Each wall is flat, endless, passes through zero and stands at right angles to its row. A trip goes straight from one point to another. List the walls that it crosses, first one first.
In the rows, zero is written as 128.

Walls:
(1): 132 150
(2): 152 108
(3): 147 119
(4): 78 97
(5): 144 99
(6): 72 184
Trips:
126 85 to 146 136 -> 4, 1
139 37 to 143 75 -> none
68 158 to 160 172 -> 4, 3
124 72 to 119 85 -> none
188 103 to 205 133 -> 1

Walls:
(1): 63 110 86 127 101 111 51 101 41 138 149 108
(2): 93 119 113 141 129 71 147 149 90 116 79 132
(3): 141 157 111 195 143 139 85 202 129 117 125 166
(4): 92 126 159 82 106 112 125 149 127 76 92 114
(5): 115 101 84 91 125 64 105 136 153 96 169 144
(6): 51 145 180 129 59 134 115 153 98 161 98 159
(7): 79 189 68 92 152 148 150 126 80 190 139 104
(8): 97 119 113 64 160 73 138 100 110 118 205 97
(9): 104 107 134 185 99 147 140 139 218 117 165 135
Trips:
243 167 163 137 130 92 159 194 57 162 124 172 to 122 142 126 86 169 158 111 163 101 144 84 113 -> 7, 6, 4, 1
80 70 66 65 83 131 50 153 172 135 126 100 to 60 95 180 200 88 90 123 56 117 140 93 118 -> 2, 7, 8, 5
86 213 190 124 151 157 83 159 131 162 117 70 to 167 139 149 153 145 109 110 57 106 154 176 215 -> 4, 8, 7, 6, 5
118 59 90 119 193 166 150 71 98 137 89 115 to 141 124 158 165 172 136 67 99 83 140 96 155 -> 8, 3, 7, 6

Walls:
(1): 80 120 120 125 104 127 145 151 105 93 82 110 134 99 94 117 120 181 149
 151 98 126 97 184 161 148 140 99 199 164 151 151 162 88 107 134 186 120
 158 118 108 167 162 70 100 152 96 131
(2): 148 107 81 159 223 152 123 172 153 212 144 104 162 226 64 99 115 147 165
 136 88 183 105 217 140 150 212 112 122 141 114 91 159 176 99 83 135 139
 105 133 168 152 141 203 165 112 133 165
(3): 133 104 126 113 71 89 136 160 152 137 100 111 166 43 148 165 137 86 165
 226 134 94 133 143 145 122 147 116 119 105 165 100 150 153 114 112 78
 56 139 166 182 120 140 80 58 188 72 121
(4): 201 120 69 110 95 133 136 133 127 112 144 127 123 155 93 186 127 120 93
 119 104 153 72 121 180 95 175 149 90 173 100 153 116 135 122 108 161 88
 96 168 84 152 138 120 120 76 149 142
(5): 56 103 130 153 138 102 95 120 115 118 155 70 48 155 118 93 158 125 167
 112 112 81 108 94 129 160 156 107 158 79 126 113 172 96 158 115 167 148
 142 131 122 220 132 84 149 164 161 85
(6): 171 153 75 113 110 72 185 170 129 132 151 146 113 101 144 70 124 182 112
 107 163 135 181 112 133 140 130 83 199 107 97 138 171 155 170 80 93 155
 82 197 117 78 109 123 147 118 134 121
(7): 145 97 116 121 156 136 131 90 134 171 78 124 156 120 165 132 130 102 191
 87 136 143 156 146 168 106 73 151 120 197 174 125 131 116 144 83 186
 111 134 135 130 135 106 69 75 120 106 93
Trips:
128 76 157 95 88 103 163 106 91 87 146 168 114 149 146 109 85 142 140
 157 125 168 209 165 110 63 164 117 140 149 95 117 159 153 138 155 139
 143 63 133 159 106 128 75 137 118 118 115 to 107 182 145 168 71 147 167 181 193 119 116 94 148 188 157 138 188 94 163
 134 134 83 122 182 96 142 162 137 112 108 112 135 120 133 171 111 126
 161 79 74 176 116 92 91 112 190 172 186 -> 7, 2, 1, 5, 6
91 141 170 167 126 115 79 108 171 150 104 105 143 149 180 88 158 166 88
 147 105 90 69 140 137 148 122 148 153 120 239 125 180 156 131 133 143
 166 61 98 88 134 108 80 136 139 208 112 to 90 110 76 78 103 105 122 135 73 201 144 151 180 68 113 164 177 133 124
 181 142 165 153 109 100 100 115 84 175 105 133 141 71 128 132 152 124
 154 152 120 170 131 88 97 62 107 122 145 -> 3, 6, 5
128 88 159 119 100 151 161 74 147 93 142 125 161 88 107 165 127 157 143
 161 149 131 160 128 150 170 135 168 116 118 111 124 57 98 145 64 70 162
 96 144 68 189 64 112 91 91 113 90 to 202 133 69 138 116 103 176 113 129 119 126 48 57 176 130 146 105 124 93
 106 135 129 87 175 133 165 115 122 84 118 111 128 98 94 110 136 93 124
 134 160 146 157 92 117 108 117 134 109 -> 5, 3, 2, 7
118 105 99 121 167 222 148 85 159 124 139 142 84 60 144 102 136 169 160
 135 56 165 183 199 175 180 111 204 132 150 130 93 86 167 107 173 155
 179 127 129 159 117 75 153 148 110 131 123 to 138 116 100 148 109 207 73 122 89 207 123 152 155 132 84 157 119 150 122
 145 160 129 146 97 134 142 120 221 103 208 146 159 92 97 107 132 85 133
 115 129 133 182 118 177 154 106 145 110 -> 1, 4

Walls:
(1): 145 69 92 118 25 80 147 116 125 157 185 137 126 151 140 164 147 103 149
 164 170 111 88 161 137 111 125 191 147 181 102 86 169 143 175 112 64
 102 91 102 169 106 42 92 129 99 181 58
(2): 152 83 188 135 150 120 41 24 127 141 180 76 108 144 105 64 124 134 111
 99 154 165 57 156 74 169 195 135 177 91 130 64 116 159 164 165 116 138
 178 170 87 118 175 113 54 130 164 103
(3): 82 207 117 91 82 127 215 153 153 153 96 113 109 137 134 68 117 152 108
 75 136 160 197 181 65 154 173 114 63 161 133 139 88 115 127 131 140 189
 134 176 141 127 97 125 94 67 129 123
(4): 209 152 113 106 91 127 21 183 176 65 143 133 153 172 58 94 137 196 160
 86 146 133 147 162 188 125 150 71 167 81 104 100 113 113 153 132 113
 121 163 122 117 102 135 185 95 120 117 120
(5): 144 130 249 93 146 158 133 156 105 114 152 67 167 151 152 78 77 137 142
 112 139 87 84 152 76 149 155 140 138 156 106 147 155 188 168 166 137
 144 144 112 151 176 150 154 128 103 122 190
Trips:
102 177 135 170 163 154 119 126 79 124 164 119 201 130 116 79 166 134
 106 85 126 80 101 63 101 112 166 114 134 85 209 187 59 148 140 169 157
 159 72 33 130 131 170 129 115 118 154 69 to 82 136 113 104 149 134 162 87 123 127 142 170 84 98 200 90 115 120 182
 107 110 140 106 73 131 114 107 131 170 204 116 174 112 114 118 118 105
 160 160 46 133 104 164 160 127 139 142 128 -> 2
164 105 112 126 124 49 125 158 177 98 131 62 117 166 115 165 173 99 81
 112 183 171 134 132 123 53 161 54 169 103 126 71 98 172 135 188 154 109
 181 183 134 63 113 116 163 144 168 173 to 148 114 95 111 162 113 146 145 189 104 121 137 140 124 70 107 177 82 141
 172 140 115 82 113 137 130 146 113 68 135 40 113 157 123 77 118 112 123
 160 141 162 113 131 132 142 119 162 146 -> 2
156 91 155 148 73 140 165 158 144 145 119 123 92 195 156 121 191 145 112
 142 167 130 64 116 140 128 125 214 113 130 73 112 60 115 118 167 130
 133 114 115 188 135 115 75 117 116 229 141 to 172 155 155 135 157 129 96 72 99 120 162 191 172 166 52 72 98 71 141 172
 117 169 150 55 69 110 112 155 150 198 198 129 135 173 77 96 164 169 112
 141 127 168 139 62 155 80 81 107 -> 3, 1
149 135 92 126 123 158 152 59 144 98 175 110 116 112 169 170 115 52 116
 110 137 103 146 157 176 118 142 107 236 118 105 155 138 156 133 85 158
 53 147 121 156 154 147 135 198 66 77 185 to 122 135 185 115 149 147 145 171 193 92 124 101 123 153 143 106 158 118
 151 162 177 142 128 98 151 192 164 137 96 125 180 99 120 117 143 113
 127 163 197 154 182 123 115 137 123 136 135 103 -> 4, 1, 2, 3
98 152 113 124 92 199 26 157 99 122 116 137 61 142 158 166 134 138 112
 144 98 127 90 107 103 138 133 105 127 191 124 99 170 96 153 147 130 104
 141 107 176 184 174 157 78 135 182 165 to 94 91 61 133 135 80 77 180 153 155 125 134 113 145 65 74 157 154 91 109
 146 152 142 206 116 143 117 130 119 166 64 172 96 111 97 130 105 115
 187 160 93 194 139 145 123 150 130 155 -> 3, 5
146 151 174 165 142 116 132 139 134 190 124 145 141 128 131 194 111 102
 56 125 105 147 137 128 169 117 162 61 180 94 161 139 106 148 117 189
 127 144 148 113 105 136 146 107 147 105 169 113 to 203 169 166 150 92 117 201 55 128 132 106 120 179 161 134 152 143 170
 161 148 113 69 141 156 120 93 193 106 36 93 132 188 97 117 122 173 131
 80 21 100 157 187 146 165 97 162 91 121 -> 5, 2, 3

Walls:
(1): 163 124 90 152 147 140 130 170 76 112 67 162 136 104 177 93 122 92 169
 134 110 110 149 133 129 126 91 126 150 84 148 114 90 123 129 165 150
 179 149 49 117 127 175 146 128 115 150 150
(2): 165 166 110 124 142 105 7 143 118 138 166 162 173 190 160 142 140 176 78
 85 211 133 103 156 191 146 155 133 124 174 133 91 180 26 123 138 115
 158 197 147 147 86 162 121 98 58 131 69
(3): 163 142 75 113 186 102 99 142 184 75 68 127 120 95 95 126 139 114 171
 120 124 116 120 102 105 104 149 115 116 166 78 145 122 143 85 113 80
 138 136 204 138 132 187 170 166 96 176 108
(4): 136 120 136 104 115 69 143 93 136 157 143 135 131 200 156 98 59 123 111
 103 120 158 171 97 136 138 174 92 189 116 135 123 127 114 117 128 112
 146 158 180 148 131 141 136 116 111 117 99
(5): 159 193 128 125 72 157 106 153 86 161 124 179 132 137 155 153 161 140
 158 177 111 117 149 108 170 133 102 66 99 167 183 139 164 161 141 127
 171 93 157 132 110 189 106 86 142 135 142 126
(6): 171 113 117 126 97 127 116 145 170 186 136 144 110 125 173 168 112 135
 127 91 164 208 74 129 185 117 152 168 107 185 152 94 82 102 106 136 78
 136 153 151 140 167 90 76 166 126 123 189
(7): 153 111 90 124 105 117 81 174 134 139 75 106 112 117 159 89 183 112 142
 180 110 101 98 17 113 153 135 82 129 155 121 131 131 133 68 106 109 193
 72 115 112 137 149 88 62 144 130 135
(8): 82 167 145 163 146 114 171 76 139 136 111 121 136 82 95 150 135 158 130
 114 172 155 162 198 106 69 62 162 126 117 136 188 118 235 50 128 141 85
 207 131 121 89 145 108 215 117 118 98
Trips:
138 150 198 138 44 67 95 171 71 20 129 155 125 135 86 95 142 172 155 147
 106 143 146 152 177 115 134 126 62 162 57 132 109 93 118 109 95 139 165
 86 69 173 154 139 136 165 71 96 to 61 164 133 146 109 160 213 143 120 131 77 164 158 136 99 127 153 107 125
 126 117 102 137 70 89 93 160 105 139 120 163 127 63 156 70 175 138 115
 117 156 130 129 127 164 149 135 54 162 -> 8, 2, 4
99 127 137 72 187 141 200 150 98 118 163 137 132 181 149 127 115 143 182
 186 122 119 162 106 138 120 160 87 78 100 80 65 153 81 172 101 98 104
 153 74 143 165 129 95 164 113 113 100 to 131 152 109 33 66 124 123 157 145 144 163 117 86 137 117 115 141 145 145
 85 104 139 149 106 93 97 121 143 182 86 155 135 129 112 152 101 127 200
 84 90 102 172 85 117 131 104 144 148 -> 7, 6
140 146 120 131 75 164 121 55 155 140 129 120 123 145 135 169 124 97 101
 132 118 133 65 165 141 218 107 100 157 129 69 160 137 141 155 196 132
 109 158 82 156 121 161 121 167 97 189 140 to 185 123 159 142 175 162 89 142 149 157 93 113 33 94 171 118 125 65 128
 99 145 130 111 145 190 135 94 97 119 114 154 114 131 144 95 140 103 118
 121 103 205 141 113 178 163 126 155 88 -> 3, 7
158 52 150 124 193 151 153 106 113 132 119 143 107 84 164 118 167 132 76
 177 233 136 113 141 163 130 98 185 56 111 130 100 93 103 148 89 145 101
 162 130 57 104 172 148 113 82 121 78 to 119 162 167 128 124 92 112 116 137 51 120 169 128 27 163 128 148 160 165
 59 122 111 182 151 90 123 129 130 120 138 142 97 143 122 149 163 117
 137 111 131 115 91 178 158 151 102 141 120 -> 3, 6
96 146 149 118 230 137 95 126 177 136 140 103 122 128 89 115 148 111 152
 132 71 112 101 96 162 154 142 158 142 106 126 89 94 154 149 147 164 111
 128 119 94 140 132 192 186 117 147 168 to 107 142 172 143 115 112 145 126 69 67 158 133 163 114 124 158 129 115 36
 70 150 165 121 92 142 132 154 124 124 165 155 133 122 123 100 112 99
 104 102 144 157 151 117 85 162 150 144 134 -> 1, 6, 8, 3, 2, 4, 5

Walls:
(1): 83 96 123 160 105 115 105 111 108 203 96 138 132 80 133 121 64 118 112
 30 137 177 103 127 100 134 26 132 144 161 121 116 184 122 95 83 123 127
 175 86 122 128 129 141 121 86 141 148
(2): 83 143 113 141 110 180 110 156 59 123 98 135 161 141 165 169 168 91 129
 134 150 149 147 88 137 88 150 181 94 108 122 84 91 153 135 140 155 121
 118 193 98 179 168 110 125 206 173 101
(3): 156 72 135 131 130 144 121 110 176 111 117 125 171 127 46 163 100 169 99
 117 141 169 98 102 164 146 126 87 113 143 127 139 173 106 129 43 180 88
 167 189 180 132 109 145 162 170 156 73
(4): 114 138 129 154 75 127 164 144 106 100 182 108 174 153 133 119 115 174
 120 96 87 128 86 107 116 150 136 115 198 123 168 100 81 120 58 84 71
 110 158 110 72 140 125 77 163 136 139 126
(5): 86 126 165 92 97 129 91 158 140 178 130 142 143 142 165 59 183 173 70
 159 151 169 168 176 80 167 89 152 113 106 152 152 147 110 153 125 132
 101 98 72 91 140 196 118 107 161 194 160
(6): 64 132 145 87 91 77 140 134 117 61 131 151 132 147 160 89 101 131 137
 113 111 115 185 194 156 157 166 134 171 121 172 111 69 82 92 96 108 102
 99 89 107 105 167 80 145 113 115 64
(7): 114 119 151 30 139 65 85 101 191 113 180 219 59 103 69 74 48 141 143 129
 114 97 111 87 73 146 99 130 94 81 188 129 197 124 72 153 121 152 116
 140 129 93 151 125 197 183 120 122
(8): 140 230 123 128 119 85 116 119 123 89 56 199 132 122 77 121 126 153 103
 127 50 147 135 66 156 79 134 89 151 90 196 146 124 88 96 75 126 145 88
 152 97 152 176 101 105 115 98 94
Trips:
199 95 109 122 131 82 175 132 148 138 149 144 111 154 90 119 142 136 113
 71 122 186 171 126 135 61 141 87 143 159 93 138 105 124 144 108 146 175
 114 112 155 134 114 169 55 155 203 143 to 156 138 120 131 110 85 107 154 145 130 125 104 156 114 190 97 199 91 170
 150 141 106 131 135 100 108 119 203 75 67 183 96 164 140 163 113 40 146
 117 96 199 142 185 126 172 109 96 132 -> 5, 1, 3, 8, 2, 7, 6
58 81 146 121 117 127 73 123 90 152 152 153 180 206 101 162 128 144 94
 203 184 151 130 125 124 126 100 130 115 69 82 74 182 76 161 129 111 154
 98 90 105 150 107 108 128 193 87 178 to 159 119 94 124 119 172 146 163 117 68 148 124 84 124 177 140 138 99 126
 202 141 151 76 180 127 145 87 118 142 109 140 184 65 157 133 175 83 150
 146 94 61 99 136 105 106 184 119 32 -> 1, 3, 4, 6, 7
